Each row of a before or after table is a point. The points were changed in one or more steps. Then noise was added and the rows were shuffled. The steps act on columns, c1 being the first. Write out the steps. A step turns or swaps two columns, mirrors them in a line or flattens them onto one, adds a multiple of one to another, or multiplies or shifts one. Angles are multiples of 10 degrees, from the lower column toward the higher: turns from -170 to 170, lines from 10 to 170 but not 90. Use the fewest steps. Two steps may share a column if one is a turn and the other turns, adds or multiplies; they go together, in the order done. Otherwise the lowest column goes first.

Before (13 x 2):
[[ 14  -3]
 [-27 -21]
 [-15   9]
 [ 33 -49]
 [-30   3]
 [ 92 -14]
 [ -4  57]
 [  3  32]
 [  4  18]
 [-72   7]
 [ 55 -39]
 [-41  80]
 [ 24  38]]
After (13 x 2):
[[ 58  15]
 [-12 -11]
 [  7  13]
 [-55  15]
 [-30  35]
 [-29  14]
 [-13 -28]
 [-15  11]
 [ 10 -33]
 [-89 -13]
 [ 45  81]
 [ 54  40]
 [-32 -66]]
Steps: turn c1 and c2 by 70 degrees

Before (8 x 6):
[[  6 -51  97 -46  24  -6]
 [-24  63 -31 -52 -50   4]
 [ 58 -21 -49 -35  15   5]
 [-20 -55 -22 -36 -51   3]
 [-18  28 -17 -53 -52  62]
 [-12 100 -12 -27 -23 -13]
 [-28 -52 -64  17   9  -1]
 [ 12 -18   6  20 -18  -9]]
After (8 x 6):
[[-65 -20 -38  12  14   8]
 [  3 -16 -16  72 -16  -9]
 [ -9  27  24  -6 -51  61]
 [-52 -51  49  68  10  -4]
 [ -7  96  19  26 -22 -12]
 [-15  61  33   1 -51   6]
 [-15 -56  27  11 -50   2]
 [ 90 -50 -40   3  24  -4]]
Steps: turn c1 and c3 by -110 degrees; shift c4 by 50

Before (14 x 12):
[[ 32 -39 -45  -8 -17  41  33 -33  44 -23 -33  43]
 [-24 -33 -15  66 -34  51   1  -6 -27 -30  68  -1]
 [-10  28  13  39  37   6  46 -46   9 -14 -18 -24]
 [  7  14 -14  -5  11  43  35  -6  15   5  22 -13]
 [ -1   6  32  -7  32   3  -6  -3  51  49  68  14]
 [-47  40  24  39  62  66 -17 -35 -26 -25 -16   9]
 [ 36  18  39  23  17  66  48  22 -22  55   8 -52]
 [ 13  21   1 -14  41 -21 -37 -47 -25  15  23 -28]
 [ -4 -21  26  76  50 -22 -35  28  28 -41  27  -9]
 [-24 -35 -42  12  37 -28 -27  27  33  13 -19  30]
 [  4  10  26  61  53  17 -32 -29   1  24  14  36]
 [-14  26  27 -15 -16  32  25  26   4  31 -25 -12]
 [  9  40 -39 -11 -13  19  -7  33 -38  19   3  18]
 [ 33  -6  39   5  55  -7  46  13 -27  12 -10 -14]]
After (14 x 12):
[[  3   9  23  75  49 -20 -87  29  19 -42  -8  35]
 [ -9 -14   2 -13  39 -23 -94 -45 -28  14 -30  12]
 [-33  -9  40   6  54  -6 116  11 -31  12  -6 -13]
 [ -3  -8 -13  -7  10  45  86  -6   4   4  -9  28]
 [ 49   1  25  37  63  65 -43 -33 -14 -25   1 -28]
 [ 13  -8  15  40  37   7 116 -46 -18 -15  22  13]
 [ 18  -4  26 -14 -16  31  64  24 -13  31  22   1]
 [ 20  22 -14  65 -35  51   2  -3   6 -28 -71  11]
 [-34   3 -44  -5 -19  39  82 -29  46 -24  50 -10]
 [ 18  20 -42  12  37 -29 -67  29  35  14  31  -4]
 [ -2  -7  25  58  53  15 -79 -28  32  24 -11 -15]
 [  1  -1  30  -7  33   2 -14  -4  61  49 -36  47]
 [ -3 -19 -41 -11 -11  20 -18  35  -6  18 -21 -36]
 [-31 -19  40  24  19  64 121  22 -49  57 -17  21]]
Steps: multiply c2 by 0.4; turn c1 and c2 by -160 degrees; multiply c7 by 2.5; turn c9 and c11 by 150 degrees; turn c9 and c12 by -130 degrees
